Each row is a point. A path goes straight from each point to the next, and from the last back to the first. The post is the endless flat space through its rows: a point in 2 columns, a line in 3, a plane in 4, and so on, so that a path can go around it. Count how often the path circles the post. Going back the other way cancels.

Post, 2 rows:
[[-2.6  3.2  0.3]
 [-0.5 -2.3 -2.1]]
Path (32 x 3):
[[-3.0 -2.0 -2.2]
 [-2.0  0.6  0.5]
 [-0.2 -1.3  0.5]
 [ 0.5 -2.8 -0.4]
 [-3.3  2.1  2.5]
 [-2.1 -1.4 -1.5]
 [-2.8 -1.4 -1.8]
 [-1.7 -1.6  1.8]
 [ 1.4 -2.6  2.0]
 [-2.3  2.1  1.4]
 [-1.7 -3.5 -1.8]
 [-3.1  1.7 -3.0]
 [-1.0  1.2 -2.6]
 [ 0.4  0.2 -1.3]
 [-2.6  2.6 -3.8]
 [-3.7  0.7 -3.8]
 [-0.9 -6.8 -3.3]
 [-6.1  6.5  0.1]
 [-3.0  2.1 -3.9]
 [ 1.5 -3.1 -5.6]
 [ 0.6  0.3  0.1]
 [-2.2  4.9 -0.2]
 [-4.2  5.7 -2.8]
 [-3.8  0.8 -2.3]
 [-3.3  2.3  0.7]
 [ 0.1 -2.4  0.3]
 [ 0.7 -5.0 -0.1]
 [-4.1  3.8  3.7]
 [-0.3 -0.7  1.2]
 [-0.7  0.8  2.2]
 [-1.4 -1.7 -1.0]
 [-2.1 -2.8 -3.8]]
Times around: 0

Post, 7 rows:
[[ 3.5 -0.3  0.3 -1.1 -0.5 -2.7 -1.7 -1.0]
 [ 3.0 -0.3  0.4 -4.1  0.3  2.1  3.4  2.5]
 [ 2.3  1.0 -2.1  0.7 -1.6 -1.6 -0.2  1.6]
 [ 0.1  2.3 -3.7 -1.6  1.0  0.1 -1.0  2.4]
 [-3.7 -1.0 -2.4  3.2  1.5 -0.6  0.4  2.4]
 [-1.8 -0.3  2.0  1.2 -1.0 -2.4 -2.7 -1.2]
 [ 0.1 -0.8  2.2  1.8  1.6  0.2 -1.9 -0.7]]
Path (23 x 8):
[[-6.4 -4.4  1.5  4.0  1.2 -1.4  5.5  1.2]
 [ 7.2  3.7 -5.3 -3.5  0.9  0.2 -2.0 -0.2]
 [ 3.2  1.8 -2.8 -3.0 -5.4 -4.6 -3.4  0.6]
 [-6.8  2.1 -0.1  0.0 -2.6 -4.4 -3.6  1.4]
 [-0.5  0.9  4.7  2.8 -2.4  0.5  4.0  2.3]
 [ 6.5  1.4  3.1 -4.3 -4.2  0.8  1.4 -0.3]
 [ 0.0 -1.3 -1.1  0.7  1.8  1.4 -3.7  0.2]
 [ 1.1 -3.8  0.1  7.1  0.2 -3.9 -1.6  0.2]
 [-4.2  0.1 -2.6  1.2  1.0 -0.7  1.5  3.6]
 [-1.4  3.1 -8.5 -2.6  0.7  0.0  3.3  2.8]
 [-3.7  0.9 -1.6 -2.6  1.3  2.6  4.1  1.4]
 [ 4.2 -2.7  0.5 -0.1 -2.9 -2.1 -0.2 -1.3]
 [-3.4  0.9 -2.2  3.1  1.8  0.0 -4.6  2.3]
 [ 2.1 -0.9 -1.0  1.8 -5.0 -7.9  1.0  1.2]
 [ 1.3 -1.3 -2.5  4.2  2.1 -2.2  0.6  0.1]
 [-2.7 -1.7 -1.0  2.2 -0.8 -2.0  1.2  0.1]
 [ 5.1  2.7 -3.3 -5.0  1.3  3.3  0.4  3.1]
 [-0.1 -0.1  1.0  0.7  2.1  1.7 -1.2  2.6]
 [ 3.9 -1.3  2.6 -2.5 -2.2 -0.5  4.3  1.2]
 [ 0.2  0.9  0.3 -6.3 -4.4  2.0  5.1  0.8]
 [-1.3 -0.1 -2.2  0.9 -0.1 -0.6 -3.6 -0.3]
 [ 2.1 -2.1  0.7 -0.1 -0.3 -0.6  0.2  0.6]
 [ 1.4  1.8 -0.4 -1.9  0.4 -3.1 -0.9  2.7]]
Times around: 5
